Every row gives one point. Any point is a mix of the corners, with weights that add up to 1. It lies inside the corners' shape when no weight is negative. Is each point inside? If not, which corners have a negative weight?
(in the rows, 128 means zero)

Corners:
(1): [165 116]
(2): [136  76]
(3): [ 46 160]
Points:
[134 126] -> inside
[109 104] -> inside
[ 98 135] -> inside
[160 116] -> inside

Corners:
(1): [161 143 154]
(2): [171  66 147]
(3): [172 164 113]
(4): [ 66 164 102]
Points:
[ 60 152 114] -> outside (3)
[164  88 144] -> inside
[105 160 109] -> inside
[210 102 153] -> outside (4)
[ 95 157 113] -> inside
[ 98 145 113] -> inside
[ 94 145 109] -> outside (1)
[116 123 123] -> inside
[150 138 145] -> inside

Corners:
(1): [ 99 123 142 147 169 144]
(2): [ 88 119  77 140 133 114]
(3): [ 99 130 133 121 114 123]
(4): [180  78 114 129 141 122]
(5): [121 171 165 169 103 109]
(6): [156 120 200 192  96 160]
(7): [170 152  76 121  93 131]
Points:
[102 117 151 150 144 126] -> outside (7)
[108 134 136 144 101 156] -> outside (4, 5)
[ 99 146 142 161 119 131] -> outside (4)
[136 133 114 153 108 121] -> outside (1, 3)
[119 132 102 131 128 115] -> outside (6)
[138 129 146 155 120 126] -> inside
[162 156   7  99 116 109] -> outside (3, 6)
[155 115 144 170 100 135] -> outside (1, 3)
[ 94 147 142 150 131 141] -> outside (4)

Corners:
(1): [122 109 121  91 106  66 114 120 122]
(2): [175 160 148 111 165  95  89 154  71]
(3): [186 106  67  71 150 123  80 195 166]
(4): [ 72 138  66 167  91 104 135 169 187]
(5): [ 72 147 129 128  82 156 104  94 134]
(6): [118 108 123  87 105 159 174  93 101]
(7): [167  60  98 182  47  75 129 134 162]
(8): [151 130 167 111 111 122 122  85 157]
(9): [ 94  63 153  82 124 105 148 173  89]
(10): [169  47 105 153 162 132 127  88  74]
Points:
[131 100 116 115 118 108 134 130 120] -> outside (5)
[159 104 103 133 108 104 110 133 137] -> outside (9)
[131  63  68 183 111 115 107 159 116] -> outside (1, 6, 8)
[134 100 102 131  95 113 132 135 143] -> inside
[124 117 130 128  99 126 117 107 137] -> inside

Corners:
(1): [114 103  88 169 137 109 153 154  86 145 157]
(2): [120  82 136 119 133 119 165 177 174  78 141]
(3): [ 16 119 133 159 130 134  99 173 103  92 119]
(4): [ 68 124 115  97 154 143 130  97 112 157 134]
(5): [123 127 119  79 139  66  91 175 125 163 135]
(6): [ 40  79  28 148 147 122 185 145 120 127  76]
(7): [116 126 113 185 127  91 169 182 182 151 141]
(8): [120 187 112  94  82  96 105 169 104  93 147]
(9): [ 63 130 138  85 140  72 143  59 106 149 146]
(10): [111 130 111 217 103 124 102  97  97  85 126]
(11): [117 124 142  97  23 142 136 174  83 142  54]
(12): [114 107 112  90  16 143  99 104  97 112 140]
Points:
[121 136 106 100  86 100 132 126 118 152 119] -> outside (1, 2, 3)
[108 123 111 100 133  95 153 102 100 151 124] -> outside (3, 7, 12)
[102 120 128 111  87 122 137 147 109 128 105] -> inside
[141  97 103 157 107  92 153 146 140 149 132] -> outside (3, 4, 8)
[103 161 135 130 142  84 105 154 124 108 179] -> outside (6, 11, 12)
[103 126 106 141  97 113 119 180 114 105 124] -> outside (4, 9)

Corners:
(1): [116  63 115 175  46  98 123 129 154 134  99  67 112 124]
(2): [147 173 163 153 175 104 139 153 188 103  84 134 157 144]
(3): [162 103  45  91 161 178 199 160 187 152 125 180 147 108]
(4): [117  82 123 139  70 111  97  77  75 134  86  90 147 128]
(5): [148 154 143 145 203 130 166  90 190 121 143  80 144 132]
(6): [124 169  91 132 122 158 174 135 173 171 167 169 124 102]
(7): [162 138 162 116 163  78 158 159 150 167 134  84 149 151]
(8): [167 145  48 140 137 154 180 131 182 143 164 169 162 184]
(9): [152 147 140 129 186 104  98 161 162  94 181  94 142 132]
(10): [ 73  74 159 126  37 144 160 117 104 105 105  75 140 157]
(11): [158  82 143 190  57 147 146 128  77 121 101  75 103 129]
(12): [123 114 111 107  70 134 117 116 110 123  74  57  74 162]
(13): [160 145 176 132 174 164  99 137 198 156 137  95 160 156]
(14): [125 173 111 164 182 135 123 162 156 134 115  63 187 142]
(15): [108 112  83 149 195 154 169 153 160 175 149 182 116 168]
Points:
[144 141 120 140 154 134 143 144 165 136 126 114 152 146] -> inside
[122 114 146 142  97 131 116 120 141 103  99  61 128 121] -> outside (7, 8, 15)
[131 135 136 153 139 127 136 133 152 134 124  99 137 146] -> outside (3)
[197 142 132 162 160  93 115 128 167 132 120  69 176 120] -> outside (6, 10, 12, 15)
[119 134 133 135 130 119 130 121 149 131 130  97 145 148] -> outside (3, 11)

Corners:
(1): [ 37  98  65 103 161 132  83  67 157 140 143 163 125 151 146 177 155 129
 111 125]
(2): [205 141 166 128 119 110 163 148  70 137 109 131 129  36 146 106 151  62
 123 156]
(3): [132 160 171 147 179 149 144 130 134 111 111  88  88  97 120 180 137 137
  98 141]
(4): [168 100 143 139  72  72 171  85 139  89 142  75 127  81 113 143 112 216
 119 136]
(5): [114 146 125 171 130  99 100 139 127 167 104 175  86 104 115  76 130 104
 131 176]
(6): [113 162  93  97 137  85 102 101 177 123 199 131  82 182 118 152  73 111
 123 156]
(7): [103  93 127 120 155 136 144 150  79 209  51 121  97  91 149  37 135  98
 157 196]
(8): [126 109  97 116 105 112  71 111 119 119 157 110 137 157 141 123 140 104
 180 103]
(9): [135 111 153  74 143 142 119 156 149 162 168 119 166  73 187 155 153 156
 182 131]
(10): [132 179  90 138 126  44 114  93 131 131  85 111 178 120 168 186 122 123
 100  85]
(11): [155 116 106 172 157 178 116 144 206 155 102 125  87  59 126 164 153 126
  85  88]
(12): [135 183 145 155  81 162 137  98 106 120 135  45 174 130 102 108 123 175
 109 168]
(13): [113 113 166 112  75  60 154 137 138 129 161 107 121  69 122 110 141 165
  76  73]
(14): [ 55 156  92 126  91  83 154 125 173  90  93 117 200  71 168 104 158 118
 114 120]
(15): [112  89 133 135  63  69 125 110 114 143 100 139 159 119 145 204 172  64
 122 165]
(16): [125 141 152 109  97 157 173  82 178 133 178 130  98 107  90 191 231 131
 134 127]
(17): [173 129 133 148 124 107 160  76 156 138 158 127 132 153 204 134 143 119
 124 114]
(18): [ 90  70 127 105  74  99 154  85 179 110 181 148 153 166  64 158 162 147
 125 112]
(19): [147 147 112 124 141  83 115 202 100 122 135  79 124  83 131 103 123 193
 121 154]
(20): [ 96 221 123 171 152 100 140 145  91 151 189  35 162  73 115  66 127 131
 124 152]
(21): [146 150 123 125 155 150 103 125 198 114 143  72 150  48 107 142 203 147
 116 146]
Points:
[121 130 124 128 117 111 133 112 137 132 127 115 143 100 136 141 156 132
 124 126] -> outside (6)
[137 125 152 125 116  87 169 131  99 139 104 136 154  84 163 140 184  93
 177 156] -> outside (1, 6, 11, 12, 13, 21)
[126 131 124 126 116 101 128 115 138 129 139 112 127 114 132 142 133 127
 125 139] -> inside
[119 129 123 124 137 115 125 113 157 132 139 121 124 100 134 150 155 119
 124 126] -> outside (12, 19)

Corners:
(1): [208 119 118 145 101 143  84  83 126 141 141  78  99 157 126  54 175 132
  81 151]
(2): [ 76  53 155  39  91 159  90 145 118  66 162 211  99 118 145 120 158  92
 136  89]
(3): [124 127  70 138 115 115 141 155 139 167 128 159 144 139 159 131 150  85
  77 156]
(4): [204 109 106  71 130  56 135  47 146  99 150 147  78 102 105 125 166 164
  96 195]
(5): [ 93 108 132 121  98 105 152 166  61 108 136  93  76 127 120 133 141  93
 110 120]
(6): [ 95 155 125 150  54 144 163  48  59 175 113  21  98  72 161  97 185  84
 100 189]
(7): [126 105 132 175  98 123 107  66  95 121 116 122 101 162 120 139 185 131
 174 165]
(8): [134 195 146 107 112 104 142 137 174 175 137  76 110 111 149 149 149 131
 136 155]
(9): [ 53  81 130 106 161 130  92 102 124 108 166 122 114 166  82 111  63 130
 171 120]
(10): [120 149 127 106  60  91 164 130 106  38 172 185  96 100 153 104 134 132
 113 138]
(11): [137  97 123  56 104  94 106 150 147 130 116 168 131  94 156  80 125 102
 136  95]
(12): [119  97  52 156 101 141 130 152 153  89 146  76 134 124 122 137 136 161
 153 125]
(13): [118 103 127  98 110 149 156 175  77 152 158 179 132  82 196 144 190 189
 135 144]
(14): [130 134 101 119 104 145 100 138  96 113  56 129  91 114 118 177  64 138
 101 122]
(15): [246 159 167 120 151 152 160 105 173 136 157 161 104  48 112 145 124 145
 112  85]
(16): [180 119 147  83  69  74 139  64 126 145 164 159 171 154 166 147 141 135
  99  86]
(17): [144 126  67  86 140 165 173 100  79  94 163  75  57 128 155  91  86 131
 171 174]
(18): [116  91 181 101 153 147 118 104 148  77 103 155 139 162 120 113 139 118
 116  73]
(19): [141 121 151 109  34  93 212 132 122 126 141 139 112  99 122 160 126 164
 125 163]
(20): [111 129 118 131 140 121 154 138 187 153 128 138  65 101 125 134 100 151
 121  62]
(21): [ 89 146  92  85  90 156 141 149 100 164 118  63 116 136  42  84 208 136
 147 101]
Points:
[144 124 162 101  89 106 124 106 113 133 134 147 127 123 125 126 158 123
 103 139] -> outside (12, 17, 20)
[116 116 125  98 104 122 145 123 119 119 138 138 108 108 137 135 135 127
 132 123] -> outside (1)
[154  99 132 105 139 146  66 137 117  68 138 166 126 146 147 126 118 131
 156  98] -> outside (3, 4, 6, 19, 20, 21)
[136 118 127  91  68 110 132  94  87 119 122 134 121 135 151 115 178 124
 112 178] -> outside (5, 9, 12, 15, 20)
[141 115 146  94 115 124 118 110 131 119 126 124  90 133 103 122 117 132
 132 111] -> outside (3, 6, 10, 12, 13)

Corners:
(1): [131 108 130 137 111 111 148 109 130 155 145 138 125 144 119 114 141 136
 133 114]
(2): [118 121 109 108 106 137 111 121 115 106 116 112 110 103 139 103 147 111
 112 117]
(3): [138  96  95 135 125 125 155 124 129 122 142 126 118  64 122 111 150 142
 111 161]
(4): [130 150 137 108 129 109 131 131 120 118 136 140 130 125 117 129 118  93
 123 109]
(5): [129 136 137 117 118 126 126 127 111 170 102 126 109 131 127 114 116 117
 117 128]
(6): [131 149 113 140 114 126 122  99 138 118 142 117 134  80 196 121 122 137
 128 122]
(7): [110 138 115 143 118 133 111 142 116 118 117 142 117 115 149 131 142 108
 124 117]
(8): [147 107 104 123 129 171 111 129 118 125 143 148 110 109 119 120 170 114
 103 118]
(9): [136 130 112 143 116 121 164 138 114 113 127 151 111  95 121 142 151 174
 117 108]
(10): [ 91 154 161 140 128 127 116 134 122 141 156 125 120 140 146 167 127 101
 117 122]
(11): [134 126 161 136 131 113 121 143 131 116 132 119 133 126 112 108 134 143
 113 116]
(12): [133 130 116 146 114 131 142 131 107 152 150 115 118 140 115 144 118  99
 153 106]
(13): [130 151 158 105 112 118 164 103 132 104 136 132 111 145 127 118 145 109
 176 118]
(14): [137   7 111 116 175 132 150 105 112 114 137 126  91 115 172 133 126 118
 117 117]
(15): [116 135  99  92 178 165 115 123 147 153  96 138 160 160 110 141 151 155
 158 129]
(16): [124 105 121 130 159 116 149 102 119 122 141 114 135 138 116 175 127  95
 106 167]
(17): [137 141 107 140 147 119 140 136 119 112 122 127 113 141 134 101 136 158
 114 136]
(18): [104 132 102 135 110 162 203 108 114 152 124 131 152 147 115 125 112  97
 109 108]
(19): [129 141 121 127 112 137 108 112  96 110 125 131 123  94 122  98 110 108
 118 192]
(20): [113 130 117 138 150 165 129 118 162 117 118 141 125 142 128 144 123 103
 128 117]
(21): [129  94 130 111 109 124 111 146 117 112 120 109 109 140 158 127 135 136
 116 158]
Points:
[127 127 123 127 131 131 129 126 123 122 126 126 123 125 128 119 134 127
 122 129] -> inside
[124 123 120 129 129 137 134 124 130 124 126 132 123 127 131 129 134 124
 124 124] -> inside
[126 123 119 126 130 132 137 123 123 122 131 129 126 125 130 126 134 123
 124 131] -> outside (5)
[127 131 130 130 116 128 134 123 121 126 136 129 119 125 120 118 134 110
 122 136] -> outside (6, 9, 14, 15)

Corners:
(1): [ 85  88 149 168  73 127  52  88 106 131  54 225 128 116 150  96 128 109
 171 111]
(2): [ 88 138  89 166 110 130  84 183 177 139 131 116 201 118 106  97 115 122
 108 172]
(3): [ 97 180 115 108 109 137  81 148 118 186  94 125 125 132  78 103 143 103
  86 156]
(4): [111 125 158 119 138 104  34  96 160  98  63 144 128  84 102 108 147 157
 164 114]
(5): [102 131 125 103  79  81  57  80 136  72  90 167 124  90 109 102  77  92
 160  70]
(6): [ 94 154  85 102  61 165  50 174 118 185  86  85 143  70  97 108 117 107
 129 130]
(7): [ 83 137 156 109 161 127 117 165 152 188 155 106 182 112 107 128 136 114
  90 109]
(8): [204 106  95 158 181 120 157 177 103 165 137 124 103 151 172 106 122 124
  88  92]
(9): [169  91  29 148 184  72 207 121  98 167 135 122 117 159 171 169 138 152
  76 109]
(10): [135 130 120 101 141 108 136 164 117 122 120  98 131 147 206 139 180 143
  87 107]
(11): [157  79 114 171 139 103 238 104 113 143 138 137 116 173 178  86 163 142
 126 122]
(12): [205  85 115 109 124  93 172 104  80 129 147 146 125 174 181 169 158 126
 152 154]
(13): [137 122 135  94 169 107  84  93 116  62  82 160 155 106 132  67 138 132
 137 126]
(14): [195 157 100 149 165  92 215 175 109 184 176 164 107 134 213 115 134 190
  88 128]
(15): [ 93 149  92  67 100 155  47 183 183 184  66 148 142 133  72  87 156 116
 141  93]
(16): [ 76 154 139 130 115 141  56 168 111 161 147 117 143 135 106  84 116 173
 123  86]
(17): [122 172 108 115 133 156  91  50  95  68  59 223 102  79 123 102 140  90
 193  64]
(18): [ 92  96  92 126 103 112  93 214 133 158 153 166 158 109  80  91 168 133
 113 127]
(19): [159  95 133 100  88 127 122  80 106  95  39 199 134 116  84 146 124 119
 112  60]
(20): [150  94 112  99 151 124 224 172  79 123 172 127  73 158 156 159 123 171
  92 135]
(21): [ 83 157 133 103  97 113 110 181  96 148  71 136 159  94  75 135 128 127
 183 108]
Points:
[126 120 108 120 112 118 109 148 118 139 104 137 133 124 131 114 137 134
 120 119] -> outside (7, 17)
[147 110 105 144 137 109 155 122 122 127 116 159 118 115 157 121 131 130
 108  95] -> outside (3, 12, 13, 15, 16, 21)
[160 111 112 127 162 115 154 139 123 130 113 143 133 142 163 123 145 141
 118 117] -> outside (3, 5, 6, 16, 18)
[113 127 116 118 119 116 112 139 120 133 111 144 138 119 120 117 133 135
 130 116] -> outside (8)
[123 122 112 119 121 119 110 134 119 128 101 144 129 123 123 114 138 129
 135 114] -> outside (7, 14)
[125 131 123 120 117 124 110 143 121 140 109 144 131 124 128 116 139 126
 127 113] -> outside (9, 13)
